Each row of a before or after table is a point. The points were changed in one or more steps. Then noise was added and the rows were shuffled. The steps act on how far a point lies along the listed directions, d1 being the first. What was done? A step turns or swaps two directions, mirrors them in a line or flattens them onto one, adds a multiple of one to another, or multiplies one. Angles are multiples of 10 degrees, from the lower direction toward the higher: turns from -170 to 170, lines from 10 to 170 but not 90. Use the fewest steps. Two steps may share a direction if one is a turn and the other turns, adds or multiplies; they go together, in the order done. Otherwise the lowest direction goes first.
(in the rows, 128 means zero)

Directions:
(1): [144, 86]
(2): [170, 144]
Before:
[[96, 96],
[90, 120],
[72, 162],
[84, 168],
[68, 151],
[103, 109],
[146, 147],
[129, 153],
[124, 179],
[99, 102],
[121, 150],
[187, 191],
[177, 107]]
After:
[[164, 129],
[82, 133],
[93, 121],
[91, 109],
[96, 137],
[77, 128],
[92, 107],
[100, 115],
[132, 151],
[129, 135],
[195, 171],
[135, 138],
[146, 142]]
Steps: multiply d1 by 0.4

Directions:
(1): [176, 138, 138, 67, 129, 130]
(2): [69, 133, 137, 83, 113, 111]
(3): [133, 148, 159, 139, 165, 70]
(4): [146, 109, 113, 134, 73, 82]
(5): [130, 93, 195, 135, 112, 143]
Before:
[[111, 161, 132, 72, 140, 131],
[104, 138, 160, 61, 175, 187],
[194, 148, 159, 114, 136, 103],
[173, 168, 168, 106, 167, 115],
[152, 118, 103, 170, 151, 158],
[141, 113, 174, 195, 144, 166],
[85, 123, 154, 154, 135, 146],
[94, 115, 151, 136, 123, 109],
[80, 164, 159, 152, 194, 132],
[98, 163, 154, 126, 184, 94],
[144, 129, 186, 95, 127, 104],
[116, 107, 141, 159, 113, 138],
[142, 150, 139, 114, 134, 165]]
After:
[[86, 146, 174, 54, 183, 164],
[166, 111, 165, 209, 146, 182],
[145, 154, 146, 120, 144, 153],
[90, 161, 138, 57, 137, 122],
[81, 113, 144, 121, 113, 119],
[117, 109, 141, 163, 117, 137],
[76, 153, 139, 131, 167, 168],
[210, 141, 146, 119, 126, 129],
[175, 120, 103, 194, 163, 158],
[183, 158, 154, 102, 148, 147],
[90, 149, 135, 99, 151, 141],
[79, 123, 154, 146, 130, 150],
[138, 124, 178, 80, 113, 123]]
Steps: flatten d1 and d3 onto the line at 10 degrees; multiply d2 by 1.6

Directions:
(1): [132, 67, 150, 119, 79, 103, 108, 89, 128, 117, 83]
(2): [127, 174, 123, 111, 127, 92, 166, 138, 155, 146, 57]
(3): [131, 102, 85, 100, 120, 167, 140, 178, 83, 105, 93]
(4): [96, 129, 137, 156, 159, 141, 97, 143, 170, 61, 99]
Before:
[[107, 214, 145, 174, 197, 100, 98, 131, 195, 74, 136],
[104, 123, 136, 138, 150, 142, 92, 108, 154, 90, 136],
[105, 149, 156, 167, 159, 109, 99, 116, 188, 112, 162],
[141, 96, 127, 135, 122, 138, 139, 155, 109, 118, 84],
[119, 171, 145, 151, 155, 129, 136, 127, 146, 138, 163],
[128, 97, 117, 112, 115, 144, 125, 129, 108, 127, 108],
[157, 131, 112, 94, 121, 110, 145, 106, 95, 145, 129],
[88, 129, 166, 159, 133, 100, 85, 103, 200, 106, 92],
[113, 175, 172, 165, 164, 60, 114, 98, 213, 116, 118],
[158, 56, 105, 103, 51, 164, 111, 105, 54, 150, 123]]
After:
[[112, 124, 81, 128, 176, 171, 118, 213, 115, 52, 110],
[147, 160, 121, 102, 136, 93, 148, 106, 126, 141, 109],
[91, 135, 104, 150, 176, 185, 96, 182, 132, 90, 154],
[119, 91, 91, 123, 135, 175, 111, 181, 100, 91, 144],
[122, 80, 95, 127, 138, 172, 74, 171, 90, 18, 102],
[126, 142, 144, 135, 134, 115, 125, 102, 143, 155, 145],
[114, 109, 115, 123, 142, 168, 99, 123, 112, 107, 167],
[136, 133, 165, 169, 144, 113, 127, 115, 154, 140, 136],
[154, 196, 144, 139, 108, 99, 144, 73, 139, 223, 175],
[126, 94, 115, 117, 111, 152, 134, 151, 95, 107, 98]]
Steps: turn d1 and d3 by -150 degrees; turn d2 and d4 by 50 degrees

Directions:
(1): [170, 152, 210, 118, 123, 158, 184, 135, 149, 174, 145, 104, 124, 127, 115, 152, 101, 108]
(2): [87, 177, 130, 135, 111, 143, 104, 125, 181, 114, 127, 146, 99, 82, 77, 85, 78, 119]
(3): [67, 78, 161, 86, 169, 158, 130, 107, 124, 156, 127, 128, 116, 126, 114, 88, 173, 87]
(4): [148, 152, 79, 98, 117, 139, 122, 62, 151, 185, 118, 173, 96, 141, 116, 172, 150, 120]
Before:
[[130, 157, 39, 156, 106, 96, 83, 119, 124, 74, 103, 147, 129, 127, 120, 137, 111, 155],
[134, 146, 32, 135, 102, 108, 103, 68, 142, 113, 116, 193, 109, 118, 156, 144, 137, 160],
[52, 83, 105, 128, 176, 129, 84, 139, 99, 89, 114, 111, 122, 113, 110, 56, 145, 128],
[174, 89, 148, 158, 140, 96, 149, 165, 80, 100, 114, 95, 186, 126, 148, 164, 143, 143],
[155, 152, 160, 178, 105, 127, 164, 189, 120, 98, 127, 104, 160, 127, 143, 158, 66, 139],
[142, 200, 93, 134, 90, 132, 154, 101, 181, 170, 137, 178, 118, 111, 111, 156, 96, 123],
[159, 108, 48, 143, 115, 96, 105, 122, 109, 116, 107, 139, 151, 157, 155, 161, 183, 157],
[121, 166, 62, 149, 93, 96, 102, 129, 137, 88, 113, 125, 133, 101, 123, 116, 117, 160]]
After:
[[162, 80, 156, 155, 151, 99, 150, 164, 77, 100, 114, 91, 186, 125, 147, 152, 150, 135],
[141, 150, 33, 149, 94, 102, 103, 84, 139, 97, 118, 185, 115, 117, 159, 146, 125, 169],
[151, 206, 95, 150, 85, 126, 156, 119, 178, 154, 140, 172, 130, 109, 116, 157, 82, 133],
[127, 154, 48, 165, 108, 93, 84, 134, 120, 64, 105, 138, 136, 121, 123, 129, 104, 158],
[161, 108, 52, 152, 113, 94, 107, 130, 105, 104, 109, 131, 156, 154, 159, 160, 174, 159],
[114, 160, 70, 153, 97, 92, 106, 141, 134, 79, 114, 117, 135, 99, 126, 108, 115, 159],
[50, 84, 96, 114, 178, 133, 84, 121, 104, 105, 110, 117, 114, 117, 106, 61, 156, 123],
[138, 136, 178, 175, 119, 132, 166, 198, 112, 94, 128, 98, 163, 126, 142, 139, 73, 131]]
Steps: turn d3 and d4 by 20 degrees
